Each point is reached from the start by the listed moves, each made 0, 1 or 2 times, or once backwards (-1), plus a little noise. Say if it took an odd or an even number of moves. Then give how often each move was made.

Moves:
(1): [ 45   4 -14  11  11   2]
(2): [ 13  30  16   9 -31  25]
(3): [  2   2  21 -14  -1   0]
Start: [ 10  10 -14  10   3  -4]
Points:
[ 86 -11 -59  22  57 -25] -> odd (2, -1, 0)
[ 69  46  10  15 -18  22] -> odd (1, 1, 1)
[ 85 -14 -80  36  58 -26] -> even (2, -1, -1)
[-23  37  18   9 -39  18] -> even (-1, 1, 0)
[ 97  13 -64  44  25  -1] -> odd (2, 0, -1)

Moves:
(1): [33 15 23  0 -7 12 15]
(2): [ -8  32 -14 -27   2  -8  -6]
(3): [-30   9  12 -12   2  32  -3]
(4): [-6 13  6 40 22  1  8]
(5): [  1  -9 -10 -12  64  22 -12]
(6): [ 10  -9 -42 -18   3  28  -3]
Start: [ 17 -19 -10  14   4  16  13]
Points:
[  0 121   8   6 -18  92  46] -> even (2, 2, 2, 2, -1, 1)
[  9 -49 -23   8  10  81  15] -> odd (0, -1, 1, 0, 0, 1)
[ 49  67   5  -1 -48  69  52] -> odd (2, 1, 1, 1, -1, 1)
[-12   2 104  44 -68  51  37] -> even (1, -1, 2, 0, -1, -1)
[-101   42   34   33  -29   12    8] -> odd (-1, 1, 2, 1, -1, -1)

Moves:
(1): [  8   7  -4  22   5   4 -18 -17  -8  -5  11]
(2): [ 0  7 -4  0  3  2 11 -1 -5  7 -2]
(3): [-21  -5  16   6  -6   4  -6 -21 -16   9   3]
(4): [ -8  -2   3  18  27 -10  -2   6  -7  -3  -2]
(5): [ -4  11   3 -17  13  -2  -4  17  -1  -6  -4]
(6): [  3  -8  -7  -3 -18  29   1  13   1   0   2]
(7): [  2 -16   0 -19   9   0  12  -4 -10  12   3]
(8): [ 16  -9  11  16 -25   4 -18   8  -7  -3   5]
Start: [-13 -12 -18  12   3  -1  10  -7  10  -4   2]
Points:
[-21 -53  16  89 -19  57 -26 -19 -75  22  29] -> even (1, 2, 2, 2, 0, 2, 1, 2)
[-64 -13  24 121  45 -38 -43 -80 -29  -9  17] -> odd (1, -1, 2, 2, -1, -1, -1, 0)
[-18 -12 -15 -55   8  46  25 -13 -39  29  14] -> even (1, 2, 1, -1, 2, 1, 2, 0)

Moves:
(1): [ 13  -3 -11   6   1   2   4  22   6  -4  -7  11]
(2): [  1  44 -12   3  11 -10   3  -8  -8 -11  -1  23]
(3): [-12   1   7 -23   8   0 -11   3   2  10   3  -8]
(4): [ -4  -6   6   5 -11  -3  -8  16 -14  -2  -3 -17]
(5): [ -8   5  -4   2  12 -17   3  12  12 -12   2  -1]
(6): [  4   1 -19   6   1  16  -8  -7  -4   4  -5 -10]
(7): [ 17  13   5   7   8   4  20   0  -1 -24   7   0]
(8): [-10   3  -8   2   0   1  11  -3 -12   1  10   9]
(9): [-14   5  13  15   6   5  -2   0   9 -13  17  22]
(10): [ 4 17 10  5  5 -4 24  1  2 13 -6  1]
(11): [  0   6  -6   3   1 -10  -7  11   9  13  29  -1]
Start: [  9  -6   7   0  -6   6  12  16 -14 -13  15 -15]
Points:
[ 11 111   8  55  62  -4  76  14  28 -42  72  58] -> even (0, 1, 0, -1, 1, 1, 1, 0, 2, 2, 1)
[-46 121  16 -13  46 -43 -20  34   6  41  65 -10] -> odd (-1, 2, 2, 1, 1, 1, -1, -1, 1, 2, 2)
[  2 -60  35 -10 -16  -6 -21  95  -7  -9  -6 -80] -> odd (1, -1, 1, 2, 1, 0, 0, -1, 0, 0, 0)
[-54  76 -12  -6  60 -16  32  26 -13 -22  48  23] -> even (0, 1, 2, 0, 2, 1, 0, 2, 1, 1, 0)
[-30  -7   2   0  42  22  38  -1   2 -80  82  -8] -> odd (-1, -1, 1, -1, 2, 1, 2, 2, 1, -1, 0)
[-30  18  57 -55  37 -21  35  -9   4  -1  -1 -13] -> even (-1, 0, 2, -1, 1, -1, 0, 0, 0, 1, -1)

Moves:
(1): [ 18 -23   5  33   1  12  -5 -16  11  12   5   9]
(2): [  9  22   9   8  20   2  18  10   5  11   4 -11]
(3): [ -7   6  30   1   7   7 -15  -1  16 -13  11 -10]
(4): [ -3   9  15 -13   9  -4   1   7  -3  -2 -15  22]
(5): [ 12 -18  -6  10   9  -9 -14  16  -1   4  15 -25]
(6): [  6   6  -2  13  -9   4  -7   1 -12   2   1  10]
(7): [-5 -5 19 20 -6 -2 11 13 -1 11  5  8]
(8): [  9   6   9  -1  -7 -16  -2  -1 -17 -11  10   5]
(9): [ 13  -2  -8  -6  -7  -4  -3  23   8 -12   6  -2]
(10): [ -5   0  12 -17  -9  15  -1   3  -6 -10  10  11]
(11): [  4  13  -6   0  -4 -25 -12   5  -2   2  23   5]
(12): [ -4  12 -19  19  26  -9   5 -15  -5   1   6   7]
Start: [-13   1 -14   6  -3   0   6   1  -4  -3  13   1]
Points:
[ 75 -55  11  99  40  28  28  54  25   7 105 -50] -> even (2, 2, 0, -1, 2, -1, 1, 1, 2, 2, -1, 1)
[-30  75  87 -16 -12  -9  34  60   1 -72 101   6] -> even (-1, 1, 2, -1, -1, -1, 2, 2, 2, 2, 0, 1)
[-17  94  55  65 109   5  30  41  35   3  27  30] -> even (0, 2, 2, 2, 0, 1, 1, -1, 1, 0, 0, 2)
[ 27  -6 -70  82  83  13 -14 -12   1  22  61 -29] -> even (1, 1, 0, 0, 2, 1, -1, -1, 0, 1, 0, 2)
[-64  79 105 -38  15  65  14  13   9 -15 -55  34] -> odd (-1, 1, 2, 2, -1, 2, 0, -1, -1, 0, -1, -1)
[ -7  55 121 -57  -8  64  53  91  27 -36  -6  54] -> odd (0, 2, 1, 2, -1, 0, 1, 0, 2, 2, -1, -1)

Moves:
(1): [ 13   1   8  13  -1  -3 -16   8 -19   6   4   7   5  -9 -10  -5  22  -1]
(2): [ -6   8   5  -3  14   1   3   5  -7  -8   3  -8   6  13 -13  -1  -5   0]
(3): [ -5 -18   0 -22 -18   1  -5  -2  -3  -4   5  -9  -8  12  -8 -17 -13   9]
(4): [ -3   9  11  16  -1 -10  -9  10 -12 -18 -15  14  -4   8  22  -2 -10  -3]
(5): [ -7 -11   0 -10  14  11   1  -5   1 -19   2   8   3   0   6  -6   2   1]
(6): [ -2   7 -10  11   7  12  -5 -15 -10  11  -6  -4  11  11  -8 -11   3   4]
(7): [  8  -3   6  11  -7  10  19   4   8  -3   8   5   9  -1   4   5  -2 -10]
(8): [-10  -5  -4  -8  -7   8  -5   7   5   3   5   0   7   5   1  12  -2   1]
(9): [  9   4   0  -2   1   9  -8  -7  14   2 -11  -3  -2  -2  -2   7  -1  -3]
(10): [ 11  -3  10  -1  11   1   2 -10   0   8   0   3   3  -4   2   7  -3   9]
(11): [ -8  12  -7   5 -10   0   2  -8   7  -3  30  14  -2   9  11   0  16  -7]
(12): [ -7   5   2 -10 -11  12   2   5 -10   3  -5   9   3  -7  -6  -5   1   1]
(13): [ -4 -10  -8 -12   0 -13  -3 -14   2  -1  -4  11  18  -5  -4   2  -3  -8]
(14): [-9 -9 10  7 -2  5 -7 -3  1 17 -2 11  0 23 -9  6  3 -3]
(15): [  7  -2   1  -5   4  -3   4  11 -12  -1  -8  -3   7  10  13  -7  11   4]
(16): [ -9   2  13 -10   0   1   3  -5 -13  -9   2 -10  -7  -6  -1  21   4 -10]
(17): [-28  -3  12   7  -4  -2  -1  -1   9   4  -5   6   9  -8   8  -6   2   1]
(18): [ -1   5  -4   3   0  -1  11  -7   6 -20  -3   2  -1   4   3  14   7  21]
Start: [ -5   8  -6   0  -4  -3   2   3   7  -8  -5   9  -7   0  -5 -10   6   0]
Points:
[-79  43  27  41  18   8  -9 -25 -54 -60 -49  74  81 -27  -9 -70  -7 -21] -> even (1, 2, 0, 2, 1, 2, 1, -1, 0, 0, 0, 2, 2, -1, -1, 0, 2, 0)
[ -6 -66 -26 -45   5 -12 -53  11 -11  50   4  -4  22  71 -95 -14  -2  28] -> odd (1, 1, 1, -1, 0, 0, -1, 2, -1, 0, -1, -1, 1, 2, 0, -1, -1, 0)
[-43 -66  52 -41 -18  -1 -59 -22 -44  49 -32 -31  28   1 -65 -35  36 -20] -> odd (2, 0, 2, -1, 0, 1, 0, 0, 1, 0, -1, -1, 1, 1, 1, 2, 2, -1)
[-40  30  24  52 -14  18  28  34 -60  27  11  75  76  20  -1 -61  76 -57] -> even (1, 1, -1, 0, 0, 1, 2, -1, -1, -1, 1, 2, 1, 1, 2, 0, 1, -1)
[-72 -38  56  29 -16  36  19  -5 -27 -39 -64 121  47  67  77 -58  24  82] -> even (0, -1, 1, 2, 2, 1, 1, 0, -1, 2, 0, 2, 0, 2, 2, -1, 2, 2)
[ -63   15   28   33  -43  -17  -53   48  -85  -17  -31    7   67   37
   -9 -103   -1  -20] -> even (2, 2, 2, 2, -1, 2, 1, 1, 0, -1, 0, 0, 1, -1, 1, 0, 2, -1)
[ -55   30   43   21    4   61    2   55 -109  -16  -38   37   28   80
   28  -47   14  -15] -> odd (0, 1, 0, 2, 1, 2, 1, 1, -1, 0, 0, 2, -1, 1, 2, 1, 0, -1)
[-33  22  11 -38   3 -20  -9 -52 -46 -28   9  72   9  20 -31  38   1   9] -> even (0, 1, 0, 1, 0, 0, -1, 0, -1, 2, 1, 2, 2, 1, -1, 1, -1, 1)

Moves:
(1): [  6  -9  13 -10  -8   0   3 -10 -12   7   0   2   1   5 -10  -6 -11   2
  -1   0  -3  -5  -1  -2  -2  -2]
(2): [  3   4  -4 -12 -10  -5 -10  16  10  -1   4 -17   6 -17   1   3   5  15
  17  -3 -11 -11  14  -5   7 -10]
(3): [-14  12  -3  -8   8  -2   0  -5  -8   6  21  14  -1   5  10  -3   4  15
 -12   1  -1  -4   5  -3 -11   4]
(4): [  1   3   6  -3   2  -6   7   3   2   4  -5   5  -3   3   8   3  -5  -3
   5   6 -13 -11  -1   4  16 -17]
(5): [ 11   3   2   5  15   1   2 -15  -7  -9   5  14  -4  -6  -9  13 -12   0
   7  -5   0   2  -8  -8   2   7]
(6): [ -3  -7  12  -8   3  -4  14  12  -5   6  -1   4  -6   2   8   5   8   4
  -6   1  -3  -4   0 -13   6   8]
(7): [  3  -6  -2  -1  -1 -14   2  12  -3  19  -3   2  13  -7  10   6   6  -8
   9  -8  -8   5   3   5   0  -3]
(8): [ 11   4   4  -8  -4   6  -3   6   5  -1  -3  12  -4  10  -6   3 -13  -4
   7   0   4   2   1   9 -16   2]
(9): [ -9  16  13 -20   5  13   8 -23  -6  -3 -35   1  16   3  -1 -10 -10  21
   7  17   8   9  -6  -1 -18 -10]
(10): [  8   6  -2  11  -3   8 -23   3  11  10  -7   2  14 -16   5  -1   3 -11
 -18   1   6   0  -2   4   3  -2]
(11): [  1 -10  -5 -23   2 -19   4   9  16  18   1 -19  22  12 -14 -15   8  15
  -4   9   9   7   6  -4  -5 -11]
(12): [ 21  -7  -9   4 -22  10   8   7   0  -8  -3  -2  -3   0  16   9  -9  -1
 -15   6   7  -4   3   9  -5   1]
(13): [ 11  -5   0   1  -1  20  -1   9  -3 -15   6  13  17  -5 -14 -21  26   5
  13 -10   7   6   2   6  -2 -11]
(14): [  4   4   4  18  -8   8   8  18 -15  13   2   0  11   7   3  11  -7   0
   3   1  -2  -5   4  -4  -3  -6]
(15): [ -1  -8 -13  -2   1  10   4  -8   8  -1   2  -2  -7 -11   9   3   3  -3
   2  17   4 -16  -3   7  -7  -9]
(16): [  1  -9   8  -4 -10  -2  -5  -5   7   4   2 -13   6   0  14   1   1  -6
   1   2   6   3   4 -13   4   2]
(17): [  6   8   7   5  -3 -19   0  -4  -4   3  -5  -5   5   5   5  13  17  -9
 -11  28   1   5  22   2  11  -8]
(18): [  1  -5  14  -2   0 -12 -10   3  -7  -2   8  -2   0  -1  -3  -2  -8  18
   8  -3  19  -7  16  12   9   5]
(19): [-14   3  -1 -11 -12   3  11   1  -4   3  -3  19   8   3  -1  -6   3  -5
   2   6   4   2   5   2  20  14]
(20): [ -3   7   4   5  -6  -7   3   4   2   5   1   6   8  -1   0   4  -2   2
  -7  10   0   3 -14  -1 -17   1]
(21): [  9  29   8   2   1  -7   3  11 -18   0  12  -5  -8 -13   8 -12 -13  -6
  -2  -3   5   3   9  10   5 -20]
(22): [ -9   2  -7  25   1  -8 -16  -3   5  -6   1   1 -12 -12  -1 -11   2  19
  -6  14  -1  19  21  -8  -5   3]
(23): [ -8 -20   1   6  10  -9  11   5   5 -16  -1  23  -4  -6 -18  20   6  -5
 -19   9  -4   9  18   9  -2  -7]
(24): [ -2  -4  15  11   9   4  -9   2   1   2  10 -11   2  -9  -7  -5  -8  -8
   4   4  -3   7   5  12  15  20]
Start: [  3 -13  -8  10 -17 -12 -15  -5   2  -3  21  -6  -4 -12  14 -17  -4  11
  -6  -4  -5   1   1  12   6   9]
Points:
[  31   92   49   42  -48   -3  -43  -20 -103   64   21   16   20   -8
   77  -20  -35   23  -20   50   -6    2   76   14  -12  -27] -> odd (2, 0, 2, 0, 0, 0, 1, 1, 1, 1, -1, 0, 0, 2, 0, 0, 2, 0, 0, -1, 1, 1, -1, 0)
[ 61 -81 -69  83 -32  34 -68  33  69  44  28 -49  25 -73  -2  11  -6  -2
 -10   1 -30 -35 -18 -23 -27 -24] -> odd (1, 1, -1, 0, 1, 0, 0, 0, -1, 2, 1, 0, 0, 2, 2, 0, -1, -1, -1, 0, -1, 1, 0, 0)
[121 -66 -24 -32 -25 -11 -40  41  51  26 100  46  62 -63  31 -29  28 -44
 -51  -6  16  20  55  55  -2 -40] -> even (1, 0, 2, 1, 2, 0, 2, 2, -1, 2, 2, 2, 2, -1, 1, 2, 0, -1, 0, -1, 1, 0, 1, 1)
[  0 -38 -10  26 -16 -90  27  26 -12  62  20  -2  27  74 -27 -13  13  44
  39  33  -6  -9  26 -18  58 -18] -> even (0, -1, -1, 2, 1, 0, 0, 0, -1, -1, 2, -1, 0, 2, 0, -1, 1, 1, 1, 0, -1, 1, -1, -1)
